Each point is reached from the start by the listed moves, each made once or not at all, plus a little noise. Is the number of moves made odd or even? Then give how often each move was made.
In the rows, zero is written as 128.

Moves:
(1): [166 148  72]
(2): [135 125 135]
Start: [129 122 126]
Points:
[175 140  77] -> even (1, 1)
[128 122 126] -> even (0, 0)
[167 142  71] -> odd (1, 0)

Moves:
(1): [121 111  99 103 144]
(2): [161 115 132 119 168]
(3): [123 149 118 130 159]
(4): [116 101 155  97 137]
Start: [129 114 144 134 119]
Points:
[138  78 135  71 216] -> even (1, 1, 1, 1)
[111 109 161 106 159] -> even (0, 0, 1, 1)
[111  70 142  77 145] -> even (1, 0, 0, 1)
[117  87 170 103 128] -> odd (0, 0, 0, 1)

Moves:
(1): [137 166  99 134 113 131  98  94 153 129]
(2): [ 95 152 155 130 140 124 114 138 138 161]
(3): [105 142 126 110 134 150 111 104 160 148]
(4): [131 106 156 166  99 108 135 161 110 125]
(5): [141 128  90 138 140 134 139 121 132 119]
(6): [163 133  95 120 129 127 126 123 140 145]
(7): [163  92  79 108 121  98 163 100 101 103]
(8): [106 113 128 124 141 140 114 120 124 127]
Start: [129 140 131 103 131 106 134 146  89 132]
Points:
[180 124   7 107 112  97 125  74 112 130] -> odd (1, 0, 1, 1, 1, 1, 1, 1)
[ 98 185 121 119 120 117  64 119 145 199] -> even (1, 1, 1, 1, 0, 1, 0, 1)
[151 178  64 120 128 114 115 106 117 123] -> even (1, 0, 0, 0, 1, 0, 0, 0)
[183 109  65 128 120  58 173 149  68 146] -> odd (0, 1, 0, 1, 1, 1, 1, 0)
[157  86  75  91 115  88 142 114  84 139] -> odd (0, 0, 1, 1, 0, 1, 1, 1)

Moves:
(1): [130 125 157 163 142 127 127 118 116 101 146 122]
(2): [134 140 135 119  96 121 149 149 146 129 130 116]
(3): [132 111 116 143 136 124 128 142 159 134 142 102]
(4): [117 142 149 150 136 143  98 143 130 154 119 129]
(5): [149 132 110 153 109 106 134 121 132 161 120 175]
(6): [101 149 130 112 124 105 130 139 123 129 134 129]
(7): [108 157 121 148 116 142 141 117 127 151 126 105]
(8): [133 143 135 107 121 112 109 141 118 138 150 109]
(9): [125 114 124 103 106 128 158 145 123 131 151 137]
(10): [118 130 116 137 117 134 105 174 100 117 126 139]
(11): [107 117 123 137  97 149 108 118 111 104 140 150]
Start: [133 118 146 113 116 146 113 118 140 121 126 123]
Points:
[ 78 206 140 153   7 137  63 194 104 179 147 152] -> even (0, 1, 0, 1, 1, 1, 1, 1, 0, 1, 1)
[135 121 139 163  77 140  48 140 148 173 159 149] -> odd (0, 0, 1, 1, 1, 0, 0, 1, 0, 0, 1)
[ 86 153 156 128 107 147  61 189 109 136 124 138] -> odd (0, 0, 0, 1, 0, 1, 0, 0, 0, 1, 0)
[136 142 177 128  80 129  91 185 107  93 167  96] -> even (1, 1, 0, 0, 0, 0, 0, 1, 0, 1, 0)
[ 98 141 139  59  70 117 105 206  93 123 174 124] -> even (0, 0, 0, 0, 0, 1, 0, 1, 1, 1, 0)

Moves:
(1): [116 139 103 134 126 110 131 110 122 165 147 136 167 124]
(2): [134 128 106 106 144 150 144 128 157 139 111 160 139 133]
(3): [141 120 146  96 168 136 157 133 179 159 132 132 120 117]
(4): [136 129 134 156 139 126 128 102 159 113 124 146 125 139]
(5): [106 130 119 153 136 135 127 125 145 132 117 134 153 112]
(6): [135 118 127 145 141 138 135 118 155 119 112 117 119 159]
(7): [154 119 131 167 126 109 141 134 147 120 133 124 121 144]
(8): [159 104 135 146 127 150 118  97 118  84 110 101 142 138]
(9): [130 123 131 122 131 127 142 140 123 109 154  94  99 125]
(10): [104  95 118 143 115  96 139 135 127 130 130 133 143 113]
(11): [138 116 123  77 161 118 117 181  88 131 112 113 126 131]
(12): [119 150 159 117 127 140 113 115 121 135 153 130 139 136]
(13): [131 132 145 129 143 149 144 117 129 144 144 136 116 136]
(14): [106 100 107 168 105 117 131 136 136 154 166 114 122 118]
Start: [167 115 140 149 118  96 114 108 147 136 142 121 150 147]
Points:
[193  62 197 118 203  85 180 161 191 157 184  80 110 186] -> even (0, 0, 1, 0, 0, 1, 1, 0, 1, 1, 1, 1, 1, 0)
[249  62 135 222 161 125 155  59 240  53 118  97 131 218] -> even (0, 1, 0, 1, 0, 1, 1, 1, 1, 0, 0, 0, 0, 0)
[141  90 134 100 185 128 134 160 202 216 164 136 183 124] -> even (0, 1, 1, 0, 1, 0, 0, 0, 0, 0, 1, 1, 0, 1)

Moves:
(1): [108 122 122 122 132 122 128 119 134 122 138 124 125 134 119 125 132 141
 131 124 129]
(2): [133 125 142 130 133 123 128 125 124 126 141 131 123 130 160 117 145 120
 137 117 134]
(3): [128 127 133 108 125 145 126 122 147 118 122 125 138 137 116 137 155 122
 139 129 119]
(4): [122 131 129 136 135 120 129 125  97 137 128 150 145 116 126 125 146 150
 121 122 151]
(5): [135 122 139 130 124 130 120 121 115 126 131 123 114 130 122 118 137 118
 117 143 128]
(6): [118 147 132 144 145 134 135 122 141 115 124 128 129 119 124 106 133 139
 137 128 112]
(7): [126 139 123 127 115 113 120 131 118 141 131 150 122 138 127 116 129 124
 126 133 130]
(8): [129 127 131 116 117 130 123 128 140 133 113 117 124 125 141 131 129 128
 120 144 121]
(9): [134 122 135 123 119 141 124 109 149 130 144 130 118 122 131 135 119 138
 129 135 113]
(10): [131 114 122 131 107 131 127 138 132 130 114 126 123 117 124 138 129 141
 124 117 121]
(11): [128 119 145 118 133 123 128 130 131 135 121 130 122 125 122 135 135 121
 128 131 128]
(12): [128 144 139 136 117 115 128 127 125 120 126 136 119 134 130 131 115 122
 121 116 121]
(13): [120 134 125 139 107  93 143 142 115 133 154 143 132 114 134 114 122 132
 129 125 138]
(14): [130 137 133 128 138 154 128 137 130 127 129 121 121 129 122 140 154 123
 135 145 139]
(15): [130 129 136 140 123 120 115 136 131 140 125 124 132 130 130 132 120 128
 119 123 126]
(16): [118 120 114 128 137 126 132 120 142 122 138 150 127 123 131 137 136 114
 115 130 134]
(17): [125 119 127 150 106 101 133  98 120 147 132 135 122 112 130 123 129 108
 138 131 151]
(18): [142 126 140 138 125 122 110 121 122 104 137 123 133 125 127 138 130 123
 136 140 108]
(19): [130 131 112 121 138 133 137 123 120 133 141 121 123 124 122 125 149 121
 133 126 121]
(20): [127 117 129 143 118 116 140 126 135 137 122 137 131 141 137 139 111 139
 131 137 120]
Start: [128 146 119 137 148 136 110 119 146 136 137 122 140 132 135 117 141 131
 128 144 118]
Points:
[160 141 163 129  94 128  63  98 156 134 147 130 105 134 107 144 179 108
 119 156  50] -> even (0, 0, 1, 0, 1, 0, 1, 0, 1, 1, 1, 1, 0, 0, 1, 0, 0, 1, 1, 0)
[120 148 134 199 136  80 104  81 126 140 143 166 134  75 121 127 184 118
 121 127 110] -> even (0, 0, 0, 1, 0, 1, 0, 0, 0, 1, 1, 1, 0, 0, 1, 1, 1, 1, 1, 0)
[130 157 135 172 129 120 121  78 136 168 149 133  97 127 167  82 205  99
 150 195 119] -> odd (0, 1, 0, 0, 1, 1, 1, 1, 0, 0, 0, 0, 0, 1, 0, 0, 1, 0, 1, 1)
[103 126 136 150  83  67 133  82 153 170 157 147 103 113 148  80 211 121
 154 164 101] -> odd (1, 1, 1, 0, 1, 1, 1, 1, 0, 1, 1, 0, 1, 0, 0, 0, 1, 0, 1, 1)
[126 147 158 147 114  72  81  71 138 143 170 142 119 140 139 118 200  81
 156 133 102] -> even (1, 1, 1, 0, 0, 0, 1, 0, 0, 0, 1, 1, 0, 0, 1, 0, 1, 1, 1, 0)
[ 96 160 120 143 120 132 114  51 172 146 166 175 107  99 146 112 249 132
 141 149 121] -> even (1, 1, 1, 1, 0, 1, 1, 1, 1, 1, 0, 1, 0, 1, 0, 1, 1, 0, 1, 0)
[141 123 133 142  98 105 113 114 168 152 186 165 102 109 176 146 193 119
 134 187  87] -> even (0, 1, 0, 0, 0, 0, 1, 1, 1, 1, 1, 0, 1, 1, 0, 1, 0, 1, 1, 1)
[151 145 187 187 117 141  84 106 177 119 129 121 102 124 125 150 145 142
 124 179  52] -> even (0, 0, 0, 0, 1, 1, 0, 0, 1, 1, 1, 1, 0, 1, 1, 0, 0, 1, 0, 1)
[148 166 168 171 163 162  82 101 176 110 169 113 127 119 160 117 176 133
 153 164  81] -> even (0, 1, 0, 0, 0, 1, 0, 0, 1, 0, 0, 0, 0, 1, 1, 0, 0, 1, 0, 0)
[137 154 165 154 114 109  83 102 137 120 151 131 100 166 169 122 169 118
 130 190  94] -> odd (1, 1, 0, 0, 1, 0, 1, 1, 0, 0, 0, 1, 0, 1, 0, 0, 0, 1, 0, 1)

Moves:
(1): [138 145 134 117 125 112 132 122 103 128 121 148 124 132 138 130 114 117
 130 135 132 118 126 132 118 120]
(2): [116 121 146 131 114 125 140 145  97 123 115 123 145 134 123 131 138 141
 110 125 120 112 137 134 128 132]
(3): [128 119 117 116 115 125 107 130 104 137 111 136 128 131 125 126 132 127
 126 103 115 135 114 113 147 139]
(4): [126 124 116 124 137 120 126 128 125 145 131 142 121 131 134 134 128 103
 127 136 134 113 115 136 137 137]
(5): [ 95 104 125 144 134 154 129 114 116 129 146 111 155 124 123 104 107 144
 129 105 134 155 109 124 131 113]
(6): [150 123 105 142 141 123 130 119 156 114 142 146 124 138 102 146 131 123
 126 149 146 129 140 135 133 116]
(7): [121 147 106  96 137  94 131 113 133 136 154  99 141 120 126 120 135 150
 124 132 126 153 104 121 143 110]
(8): [130 133 140 141 112 130 130 129 144 101 104 122 137 104 122 133 142 129
 127 114 122 112 109 109 106 134]
(9): [133 135 117 121 135 111 118 134 137 105 121 126 106 131 125 129 128 102
 134 147 119 134 100 120 110 136]
(10): [128 120 107 140 128 119 121 133 126 128 147 142 149 120 105 115 137 102
 115 138 123 100 130 136 130 130]
(11): [111 130 135 130 110 110 128 129 122 121 129 133 149 136 135 128 129 120
 122 121 131 140 125 113 125 131]
(12): [137 120 141 142 135 150 133 131 106 128 126 140 148 136 139 129 123 133
 128 135 124 120 125 123 138 138]
(13): [139 127 139 142 126 145 154 143 122 125 124 120 158 132 125 125 130 107
 115 128 119 130 140 142 142 107]
(14): [129 105 135 123 141 135 118 131 132 135 130 127 112 128 125 136 112 113
 143 110 124 111 126 137 124 117]
(15): [120 139 109 133 126 108 139 130 142 142 129 139 140 123 126 113 127 140
 148 134 120 142 115 133 120 114]
(16): [129 114 144 132 136 115 125 114 125 139 126 141 121 133 150 121  92 130
 127 127 132 141 118 124 138 127]
(17): [141 123 127 119 124 106 139 122 131 134 130 123 125 157 119 109 148 141
 134 135 127 121 144 126 145 125]
(18): [150 119 113 118 135 122 126 123 136 112 138 141 132 116 146 133 129 108
 126 152 144 131 128 149 116 106]
(19): [134 114 107 151 132 132 119 137 126 147 139 121 129 105 111 123 137 146
 123  91 149 142 120  93 149 115]
(20): [132 125 162 151 127 145 138 116 135 130 121 114 132 131 126 141 125 124
 125 130 118 143 152 150 102 101]
(21): [122 119 130 129 145 122 141 125 115 129 110 140 127 131 134 142 138 109
 113 112 130 128 144 123 133 126]
(22): [123 133 147 122 120 130 136 119 122 123 123 147 135 110 130 126 126 113
 128 142 122 136 133 131 125 117]
(23): [118 124 130 159 105 138 129 131  97 123 130 140 129 120 159 125 124 112
 118 112 108 110 132 129 140 127]
(24): [144 116 121 124 128 125 153 116 123 130 134 141 137 116 131 136 123  99
 129 136 114 120 119 131 129 138]
Start: [114 102 130  96 119 118 144 124 140 110 155 142 123 144 143 114 117 123
 104 149 116 119 135 125 140 128]
Points:
[134  44  98 176 115  66 150 119  93  99 144 235 156 103 141 122 117  36
  63 145  97 140 132 129 147  50] -> odd (0, 1, 1, 0, 0, 1, 0, 0, 1, 1, 0, 0, 0, 0, 1, 1, 0, 1, 1, 1, 1, 1, 1, 0)
[124  64 129 160 118  64 215  66  65 122 192 183 193 135 152  78  76 120
  99 161  87 176  91 109 170  37] -> odd (1, 1, 0, 0, 1, 1, 1, 0, 1, 0, 0, 1, 0, 0, 1, 1, 1, 0, 1, 1, 0, 1, 1, 1)
[133  47 103 150  97 101 163  88  32 112 207 181 228 125 125  81 133 113
  53 144 110 136 137 126 197  26] -> even (1, 1, 1, 0, 1, 1, 1, 0, 0, 1, 0, 1, 0, 0, 0, 0, 1, 1, 1, 1, 0, 1, 1, 0)
[136  95 118 150  92  69 178 128 116  84 154 122 178 112 157  94 165 140
  94 146  85 132  95 104 130  58] -> odd (0, 1, 0, 0, 0, 0, 1, 1, 1, 0, 0, 1, 0, 0, 1, 0, 1, 1, 1, 1, 0, 0, 1, 0)
[146  69  86  76 103   7 195 123  76 106 174 179 238 167 154  68 124  60
  78 197  66 136  69 125 188 100] -> odd (0, 1, 1, 0, 0, 0, 1, 0, 1, 1, 1, 1, 1, 0, 1, 1, 1, 1, 0, 0, 0, 0, 0, 1)
[101  95 154 107 115  84 221  56 100  82 154 179 244  88 182 115  96  73
  98 160  96 182  89 128  90  41] -> even (1, 0, 0, 0, 1, 0, 1, 1, 0, 0, 1, 1, 0, 0, 1, 0, 0, 1, 0, 1, 1, 1, 0, 1)
[136  87 121  90 140 101 179  65  97  79 206 169 201  99 154 100  86  34
  92 219  90 150  82 164 100  56] -> even (1, 0, 0, 0, 1, 0, 1, 0, 1, 1, 0, 1, 0, 0, 0, 0, 0, 1, 0, 1, 0, 1, 0, 1)
